Each row of a before or after table is a point. One or more steps were done to the points. Then noise was added and the rows were shuffled. The steps act on columns, c1 being the first. Name the steps. A step turns or swaps two columns, mirrors them in a line or flattens them onto one, adds a multiple of one to another, or multiplies or shifts one. Angles are multiples of 10 degrees, from the lower column toward the higher: turns from -170 to 170, lines from 10 to 170 but not 90. Use the fewest steps. Two steps may share a column if one is a turn and the other turns, adds or multiplies; they go together, in the order done. Otherwise the lowest column goes first.
(in the rows, 128 means zero)

Before, 9 rows:
[[164 130]
 [157 151]
 [115 150]
 [105 106]
 [127 123]
 [103 117]
 [115 101]
 [141  90]
 [114 139]]
After, 9 rows:
[[167 112]
 [ 87 135]
 [ 54 123]
 [ 85 131]
 [ 87 116]
 [233 131]
 [ 57 120]
 [124 126]
 [217 137]]
Steps: multiply c1 by 3; multiply c2 by 0.4

Before, 10 rows:
[[163 157 180 126  58 150]
 [ 81 114 217  98 144 156]
 [127 205 148  58  53  98]
 [ 66 135 123  74 151 166]
 [120 176 172 118 140 193]
 [164 132 115  65 172 176]
 [135  91 148 137 139 133]
 [171 140 106 112 152  93]
 [ 78 105 224 134 137 180]
 [ 99 124 152 141 139 128]]
After, 10 rows:
[[135 115 124 141 116 134]
 [119 147 129 123  80  91]
 [ 97 130 125 138 112 138]
 [166 141 128 124 157  59]
 [ 76 117 127 136  75 104]
 [165 132 125  67  93 130]
 [124 157 133  56 236  81]
 [ 66 130 129  74 112 121]
 [170 135 125 115 148 169]
 [ 79 120 128 103 113 124]]
Steps: multiply c2 by 0.4; multiply c3 by 0; turn c5 and c6 by 130 degrees; add -0.5 times c4 to c5

Before, 14 rows:
[[135 104 113  85 148 189 150 112 128 140 114 124]
 [117 213 132  89 116 122 119 132 100 145 129 121]
 [140 128 146 104 119 145 130 168 178 134 155 132]
 [145 105 135 107 133 158 119 160 123 148 137 116]
 [126 114 135 165 153 173 128 136 151 105 108 109]
 [119 122 217  81 160 148 187 116 103 147 144 133]
 [122 103 117  98 140 138 136 138 147 145 126  97]
 [152 147 125  95 128 112 144 131 103 127 130 112]
 [108 111 123 150 144 126 129 114 100 133 146 128]
 [143 120 120 126 140 112 124 139 132 155 115 137]
 [121 189 130 150 136 113 118 113  98 152 122  92]
 [108 141 117  80 139 118 132 142  88 143 110 120]
 [126 106 126 183 115 128 175 128 106 147 109 113]
 [119 134 178  87 114 124 120 112 107 138 132 129]]
After (14 x 12):
[[127  75 132 107 129 138 138 129 107 105 108 137]
 [140 128 144 127 150 130 121 141 130 115  99 110]
 [119 138  80 103 141 126 132 108 111 108 128 125]
 [128 121 124 149 137 112 119 135 150 161 154 175]
 [122 171 136 220 152 167 169 112  95 113 107 140]
 [153 128 128  93 127 150 154 131 106 129 112 127]
 [107 135 144  85 144 139 139 142  87 125  98 125]
 [142 116 127  96 147 113 104 160 122 117 172 160]
 [140 128 108 102 130 115 130 169 178 117 172 137]
 [120 189 126 184 130 136 184 135  97 109 120 127]
 [139  97 150  35 146  89 125 108 128 129 175 178]
 [119  81  57  10 188 110 156 120 103 136 162 137]
 [106 115 138 132 142 127 117 111 101 133 148 123]
 [124 109 146  63 140 146 113 138 148 124 134 157]]
Steps: turn c2 and c7 by 50 degrees; add 1.5 times c2 to c4; turn c5 and c10 by 140 degrees; turn c3 and c5 by 160 degrees; add 1 times c6 to c11; turn c6 and c12 by 130 degrees

Before, 13 rows:
[[150  86 112 123  77 123 130 178 114 179 182  81 129 119 172 101 141  97
  150 172 183 151 174 113]
 [132 145 163 164 135 138 137 144 125 114 138  86 174 169  99 117 121 155
   94 150 130 172 144 102]
 [100  68 172 124 121 158  83 126  82 132 157 174 120 118 119 159  92 164
  172 167 159 103  70 191]
 [131 143 164 127  90 153 187  74  70 131  87 109  92 142 145 172 131 107
   68 126 111 158 157 164]
 [164  96 145 119 131 133 113  82 106 154 149 142 107 169 203 157 191  89
  139 156 197  86  86  96]
 [175  95 161 121  70  98 111  83  89 149  81  79 178 112 100 113 160 158
  168 187 144  97 116 187]
 [189  73 167 120 113  99 188 164 117 128 132 138 117 138 154  79 109 113
  150 123 151 181 161 185]
 [141  74  97 146 127  89 146 141 145 112 128 162 167 108 178 123 185 173
   70 110  96 139 117 193]
 [ 90 141 116 148 140  80 162 106 141 181 135 141 110 120 112  65 159  97
  169  92 157 184  87 109]
 [ 86  89  95 186 130 118 124 118  51 182 175 104 137  85 186  82 159 110
  170 149 143 175 156 162]
 [ 98 124 117 206 113  92 146 102 155 148 102 136  73 189 137  71  98 118
  105 121 124 142  70 159]
 [114 105 179 122 108  75 151 169 115 121 108  96 129  77 132 123 114  93
   97  90 193 189 168 176]
 [171  81  75 147 132 116 165  73 136  92 165 169 125 143 133 111  99 157
   77 192 128 184 159 111]]
After, 13 rows:
[[159  67 176  86 126 161  99 127  78 124 115 167 160 160 106 165  81 161
  169 157 162 105  71  80]
 [109 141 104 174  91 154  90  78  66 136 141 115 193  91 160 171 138 105
   70 124 112 156 163 104]
 [105 118  58  89 110  86 117  96 156 147 101 135 208  65 198  73  94 111
  103 115 125 140  70 114]
 [139 107 137 150 109  68  75 170 118 122 182  97 144 148  80 119 114  97
  100  84 188 188 164  85]
 [211  96 156 115  60  93 103  82  84 159 170  77  94  94  82 105 158 154
  164 187 136  97 113  58]
 [193  84 129 138  81 127 139 184 113 180 104  76 120 176 156  94 137  99
  144 166 190 143 168 140]
 [ 69 138  88 138 141  77 124 108 140 176 131 143 141 140 105  64 161  96
  163 100 149 180  86 152]
 [217  84  69 141 136 121 156  70 137  87  94 163 121 144 144 112  95 151
   80 200 128 184 160 148]
 [125  91  79  89 128 116 148 114  49 183 127  99 134 190 146  79 156 113
  164 154 143 175 154  98]
 [198  94 151 128 138 129 120  82 115 152  78 141 144 116 249 157 196  84
  138 154 203  83 100 164]
 [201  85  91 130 127  94 143 136 145 114 144 156 109 142 161 122 183 170
   71 114 102 142 121  60]
 [112 148 105 114 136 141  91 142 124 121  91  84  61 105 133 127 121 144
   94 148 131 175 150 135]
 [241  75 114 184 101  94  74 162 118 122 121 134 160 131 166  79 106 118
  152 120 149 182 156  81]]
Steps: add -1 times c2 to c1; turn c4 and c7 by -130 degrees; turn c3 and c7 by -70 degrees; add 1 times c14 to c15; turn c11 and c14 by 130 degrees; turn c13 and c24 by -160 degrees; multiply c13 by 1.3

Before (14 x 64):
[[ 97 169 102 141  79 133 133  86 152  79 130  83 151 145 145 138 135 160
   74 180 104 166 124 142 167 122 123 144 119 124 162 149 118  88 170 145
  117 133 141 156 166 132 180 119 159 139  86 168 153  89 110 108  92 134
  103 185 151 140 124 154 122 125 104 173]
 [158 108  97 192  89  79 124 100 149 129 133 105 150  62 120 147 160 193
  121 185 166 141 112 163  85 201  79  81 195 127 112 138 107 174 143  99
  115  96 166 121 110 172 142 130  95 164 150 166 120 170 159 143  94 151
   99 101 103  98 109 144 138 114 173 130]
 [149 158 118 195 111 167  82 107 148  82 180 114 144 136 152  63 154 180
  141  88 102 122 151 127 172 112 104 162 129 135 140 137 173 103  99 129
  102 126  81 110  95 115 104 165  87 150 115 114  62 119 121 120 113 100
  177 168 105 101  85  95 169  85 149 185]
 [155 110 149 198 113 141 157  90  90 140  92 152 112 118 167  98  97 175
  113 125 153  92  92  93  86 189 152  90 126 129 129 103 153 116 106 167
  125 163 167  94 118 125 141 122 114 151 154 156  92 143 163 157 114  99
  141 128 153 187 161  97  85 173 126 106]
 [ 89 122 123 107 116  98  93 175 124  62 153 108 155 117 109  89 112 110
   93 132  95 157  69  91  92 106 134  87 197 164 130 146 143  90 157 168
   75 186 123  99  94  99 122 145 165 106 157  85  66 181 155  69 165 103
   99 173 127 110 157 162 161  84 169 167]
 [101 116 110 166 122 160  84 123 149  80 128 125 105  81 160  92  94 108
  142 173  80 187 113 139 116 124 161 108 135 179 171  79 150  94 170 119
  139 170 103 124  81 111  99 151 100 100 162 132 148 131 102 131  97 164
  120 141  99 138 130 108 149  86 181 101]
 [185 150 161 161 101 114 129  90 100 122 109 111  87 127  85  83 111 109
  131 158 106 185 153 114 102 149 174  76 186 156 140  94 136 112 173 118
  130  91 171 148 147  81 142 152 104 112  89 127 144 140  94 126  81 125
  107 111 115 165 102 156 172 131 178 164]
 [ 89 143 153 122 133 165  96 142 137 138  94 125 151  69 109 104 155 145
   97 156 164  91 105 108 137 132 125 158 172 119 174 111 149 117 110 166
   73 166 156  90 154 110 144 133 113 156 108 118 158 175 103 138 105 125
   94 161 143 178 142 157 137  73 168  97]
 [110 137 128 125 109 128  68 167  69 126 154 163  94 106 136 120 141 199
  159 117  86 177 162 106 153 116 119 127 187 138 100 136 121  84  98 199
  100 142  80  92 130 152 117  85 146 121 127  91 126 150 101 160 113 141
  110 131 147 114  80 142 138 133 125 103]
 [106 104  88 187 147 137 142 135 140 132  99  88 140  97  79  92 143 108
  134 149  99 105 158 135  92 113 139 127 171 203 130 129 177 149 167 178
  131  95 144 156 157  93 161  86 112 122 138 149 116 127  74 134 106 167
  119 123 157 110 136 125 151 151 144 110]
 [140 159 112 115 134 150  82 147 153  66  96  81 176 103 117 143  94 147
  157 136 159  92 165 134  89 141  87 143 181 188  90 112 140 101 122 143
  139 102 146 156 139 157  86 115 175 109 112  91 101 125 162  75 135  78
  164 101 139 117 156 176 177 123 143 153]
 [144 120 141 172 128 166 142 122  87  73 189  99 133 129 122 107 128 138
   80 148  87 116  75 106 166 186 125  65 177 167 109  78 151  82 161 130
  147 189 161 164  76 153 119 121 165 139 161 155 128 126  85  92 109 124
   88 115 140 126 153  95 119 112 165 180]
 [ 93 111  81 110 147  86 142 133 137 117 160  69  91 146  93 148  95 114
  160  90 164 169  79 166 165 157 168  91 177 119 175  73 130  89 186 101
  127 189 147  82  85  99 137 152 179 124 113 116 105 117 167 155  86 166
  108 128  94 159  92 117 144 155 118 183]
 [165 104 151 124  81 128  73 127  86 116 163  90 154 125 151 118 136 176
   91 146 113 165 128 157  99 163 178  90 152 133 107 114 117 173 143 102
  145 152  93 129 160 159 101  92 141 143 186 182 137 107 152 137 163 123
  180 120 135 131 144 172 133  82 125 133]]
After (14 x 64):
[[157 108  92 104  88 162 116 102 149 128 135 188 150  60 119 146  79 111
  151 187 166 142 112 166  96 201  80  80 194 128 111 139 107 174 141  96
  108  95 163 122 110 174 143 132  96 164 149 169 121 170 160 142  92 151
  100 101 103  98 108 143  63 112 172 127]
 [137 160 113 126 135  97 157 148 154  67  97 158 178 104 118 138 151 166
  116 138 157  92 165 133  77 141  88 140 183 188  89 113 142 102 119 143
  130 100 143 155 142 155  86 117 173 110 110  91  99 128 163  78 133  78
  162  99 140 118 158 178  80 123 143 153]
 [108 103  87  68 146 144 159 135 139 134  94 196 142 100  83  93 137 119
  130 150 100 107 156 134  97 113 137 130 168 202 128 129 176 149 169 179
  117  92 145 155 158  89 158  88 112 120 137 148 115 125  72 132 105 167
  116 119 153 109 134 126 140 152 141 106]
 [113 135 127 164 110 139 111 167  72 124 155  96  93 106 134 121 128 159
  144 118  83 177 166 102 134 118 120 126 191 138  98 137 119  83  96 203
  171 143  82  90 133 156 119  84 145 120 127  91 128 151 102 157 113 142
  108 130 145 118  81 145  41 130 123 104]
 [186 151 158  85 100 113 175  88 101 122 110 160  90 125  84  85 114 134
  130 160 107 181 155 115 104 149 174  79 187 155 137  93 136 113 172 119
  119  91 173 149 149  81 142 152 104 116  91 129 144 143  94 130  84 123
  105 111 116 168 102 158 133 127 179 165]
 [ 89 125 121 199 115 113 159 174 124  64 150 128 154 116 112  85  98 171
  195 131  95 157  69  94 113 104 133  86 197 166 130 147 145  86 158 171
   97 186 124  96  93  98 121 140 166 107 159  86  68 181 153  71 169 104
   98 173 128 109 159 159 123  82 171 166]
 [ 96 172 102 106  82 135 115  86 154  78 130 169 150 146 146 136 133 115
  146 180 102 168 125 142 189 123 126 144 117 126 164 149 118  88 171 147
  106 131 146 158 169 130 183 119 161 141  90 169 153  88 109 108  88 132
  100 183 155 140 123 153 102 124 104 174]
 [ 89 142 150 189 133 154 126 139 133 138  92 124 151  69 109 106 164 154
  188 159 165  93 107 110 151 135 123 157 171 122 172 111 150 113 108 167
  127 167 156  89 157 109 143 135 112 159 112 115 154 174 103 137 106 125
   95 162 140 179 143 159 101  73 169  96]
 [ 91 109  78 247 145  93 153 133 138 118 159 164  91 147  92 146  83 122
  113  90 167 167  76 164 145 157 172  88 176 117 178  74 132  90 185 100
  174 191 146  85  83 104 140 148 180 125 114 112 107 117 163 153  86 165
  106 128  95 160  92 114 140 158 118 182]
 [143 120 142  59 129 126 119 124  88  77 186 182 134 128 122 108 167 110
  116 150  85 116  75 108 185 187 127  65 179 166 108  77 149  82 165 129
  101 192 163 165  79 154 119 123 166 138 160 155 124 125  86  93 105 125
   89 114 142 125 154  95 125 113 167 179]
 [157 109 147 108 113  96  74  91  86 138  91 154 111 115 168  98 143  85
  142 125 156  93  95  95 100 187 149  89 123 127 130 103 150 116 107 168
   97 163 168  95 120 125 141 120 115 148 154 156  94 141 164 155 113 100
  141 125 154 186 163  97 113 173 129 108]
 [100 118 110 106 124  94 151 124 148  77 126 152 106  81 158  93 159 176
  114 175  80 188 110 138 110 122 162 105 133 179 172  79 149  94 170 118
  129 170 104 123  82 114  98 152 103  99 162 129 148 130 102 132  97 164
  120 138  98 140 130 107 127  84 180  99]
 [167 105 147 155  83 132 108 126  87 118 164 149 156 126 151 114 130 162
  128 147 117 162 129 154 124 163 181  92 156 132 110 114 119 175 144 102
   77 154  91 133 161 156 101  90 142 143 185 181 138 106 155 140 163 121
  180 120 134 133 144 172  69  83 126 132]
 [150 157 116 109 112 154 150 108 151  82 180 181 145 136 152  61 166 151
  139  86 107 121 149 130 162 110 104 159 130 136 139 136 173 101  98 130
  170 126  83 107  95 115 103 165  90 153 113 115  62 122 119 120 114  99
  177 167 106 100  84  97  53  84 150 185]]
Steps: turn c4 and c12 by 140 degrees; add -1.5 times c40 to c4; swap c6 and c17; turn c7 and c18 by -110 degrees; turn c7 and c61 by -110 degrees; turn c19 and c25 by -30 degrees; turn c19 and c37 by 110 degrees
